Rows are points. To make a cloud, some directions were put in groups of two or more. Within a group, all points are equally far from the middle, so they leave a hole (a ring in 2 directions, a hollow ball in 3). The other directions are filled evenly. Then the cloud was stretched, turned, moved and blurred a little. Count the holes, and give their numbers of directions, smallest first.

Cloud (21 x 3):
[[ 2.75 -0.25 -2.06]
 [-2.05  0.18 -0.44]
 [ 0.15  1.58  3.83]
 [ 0.13  0.71  2.68]
 [ 1.92 -0.48  2.27]
 [-0.48  1.33  2.78]
 [-2.12  0.17 -2.12]
 [-1.02 -0.30  1.51]
 [ 1.06 -0.34  1.57]
 [ 1.61 -1.43 -0.26]
 [ 0.83 -0.76  1.22]
 [ 0.60 -0.77 -0.02]
 [-0.38 -2.40 -0.96]
 [-1.08 -1.97 -1.35]
 [-1.56 -2.65  0.23]
 [ 2.19 -0.08  1.66]
 [-2.68  0.25  1.63]
 [ 0.87  0.03  2.45]
 [ 1.65 -1.58  0.89]
 [ 2.29  0.05  2.02]
 [-0.41 -1.99 -0.87]]
Holes: 0

Cloud:
[[ 0.41  1.67 -1.11]
 [ 1.29  0.21 -2.53]
 [ 2.75  1.41  2.78]
 [-0.85  1.10  1.58]
 [-0.74 -0.77  1.39]
 [-1.65 -0.03  0.15]
 [-2.47  0.61 -0.89]
 [-2.37  0.05 -1.10]
 [ 0.33 -1.49 -0.82]
 [-2.36  2.10  0.20]
 [ 1.09  2.17  1.50]
 [ 0.10 -1.56  0.77]
 [ 0.60  2.00  2.71]
 [ 2.11  1.76  2.66]
 [-1.12  0.66  3.45]
 [ 0.54 -0.24  2.79]
 [-0.89  0.13  0.94]
 [ 0.62 -0.33  1.15]
 [-2.60  1.89  0.64]
 [-0.73  2.45 -0.36]
 [ 1.22 -0.12 -1.89]]
Holes: 0

Cloud, 28 rows:
[[ 1.59 -2.65 -1.06  0.80]
 [-0.79  0.02  1.38  1.20]
 [ 2.45 -0.45 -1.09 -2.63]
 [-1.26 -0.81  0.51  1.73]
 [ 2.00 -2.41 -2.09  0.95]
 [ 1.93 -1.38 -1.55 -2.80]
 [ 1.08  0.29  0.79 -3.05]
 [ 2.93 -0.22 -1.25 -1.95]
 [ 1.78 -1.92 -2.95 -0.58]
 [ 0.90  0.85 -1.53  0.83]
 [ 0.39 -0.05  1.92 -0.16]
 [ 2.00 -2.33 -2.51  0.88]
 [ 0.39  1.29 -0.53 -0.92]
 [-0.66 -2.12 -1.00  2.17]
 [ 2.55 -1.00 -0.32  0.64]
 [-1.94 -0.79  0.67 -0.42]
 [-0.17 -3.07 -0.03 -1.90]
 [-0.81 -2.54 -1.44 -2.05]
 [ 1.25  0.35  0.64 -3.07]
 [-1.32 -2.82 -0.61  1.09]
 [-0.62  0.75  1.33 -1.71]
 [ 2.05 -1.32 -1.58 -2.71]
 [ 1.64 -0.90  0.82  0.33]
 [ 0.55  0.03 -2.07  0.42]
 [-0.82 -3.38 -0.55 -1.65]
 [-0.04  0.10  2.03 -1.39]
 [ 0.08 -0.02  2.01 -1.29]
 [ 0.72 -1.35  1.35 -1.00]]
Holes: 2 (2, 2)

Cloud (49 x 6):
[[ 1.06  0.35 -1.37  0.25  0.65  1.11]
 [ 0.98  2.14  0.81 -1.01  0.40 -1.14]
 [-2.12 -1.80  0.13 -0.10 -0.10  0.37]
 [ 1.37 -2.39  1.12  0.96  0.23 -0.66]
 [ 1.06 -0.76  0.03  0.77 -0.36  0.40]
 [-2.20  1.00  1.92  0.26 -3.01  0.37]
 [-0.14 -0.70 -1.93 -0.13  0.15  1.03]
 [ 0.88 -2.44  0.99 -0.64  2.22  1.92]
 [ 2.61 -0.29 -1.00  0.20  0.71  0.32]
 [ 1.98 -0.09 -3.27 -1.92  3.01  0.16]
 [ 0.11  2.13  0.61 -2.44  0.91 -3.27]
 [ 1.99 -2.46  0.78 -0.20  1.63 -1.04]
 [-0.38 -1.14  3.82  0.02 -0.23 -0.45]
 [ 0.59 -2.01  1.19 -0.53  1.67  2.24]
 [ 2.53  0.72 -1.76  0.25  1.68  0.14]
 [-1.24  0.16  0.43 -3.64 -2.08  1.25]
 [-1.59  1.18 -2.69 -0.99 -0.33  0.49]
 [-0.59  0.93  0.61 -3.21 -1.04 -1.57]
 [ 3.08  0.22 -0.17 -1.46  0.75  0.16]
 [-0.82  0.03 -1.86 -2.11 -0.51 -0.06]
 [-0.28 -0.78 -2.09 -2.58 -0.27  2.52]
 [ 1.61 -0.42 -0.14  0.50  2.35  3.30]
 [ 0.90 -0.81 -2.35 -1.31  2.31  2.04]
 [-1.04  0.95 -0.99 -0.99  1.02 -3.12]
 [ 1.12 -0.83 -2.17 -0.55 -0.56  1.51]
 [ 1.65  0.57 -0.13  0.41  0.59 -1.03]
 [ 2.86 -1.23  0.31  0.57 -0.63 -0.52]
 [ 2.41 -1.49 -0.99  1.16  0.50 -2.07]
 [-0.98  0.63  0.72  0.53  1.28  0.44]
 [ 0.90  0.21  1.99  0.50  1.43 -1.78]
 [-2.74  1.51 -0.81 -3.66  1.27  0.69]
 [-1.54  2.26 -0.95 -2.75  0.81  1.43]
 [ 0.67 -2.00  0.18  3.12 -0.87  0.80]
 [-2.11  1.00 -1.59 -3.02  1.12 -1.55]
 [-2.19 -1.77  2.25  1.05 -0.71  1.61]
 [-0.89  2.48 -0.86 -0.65 -2.03  0.45]
 [-0.19  1.99 -1.49 -1.54 -2.14 -1.47]
 [ 2.13  0.04 -0.59 -0.11 -2.12  0.93]
 [ 0.96 -0.07  1.89 -2.34 -0.71 -2.24]
 [ 0.57 -1.44  1.71 -0.60  0.20  1.45]
 [-0.02  0.61 -1.69 -0.42 -0.92  1.19]
 [ 2.77  0.19 -0.90 -0.40 -0.87 -3.35]
 [ 0.63 -3.31 -2.64 -0.85  0.03  2.69]
 [ 0.05  1.74 -1.07 -2.32  0.34 -0.40]
 [ 2.73  0.46  1.12  0.14 -0.93  1.20]
 [-1.95  0.69  0.62 -1.52 -1.40  3.60]
 [ 0.19  0.51  1.41 -1.37  1.70 -3.92]
 [-0.15 -0.14 -2.63 -0.71 -2.70 -0.01]
 [-2.26  2.76 -0.63 -4.29 -0.22 -0.76]]
Holes: 0
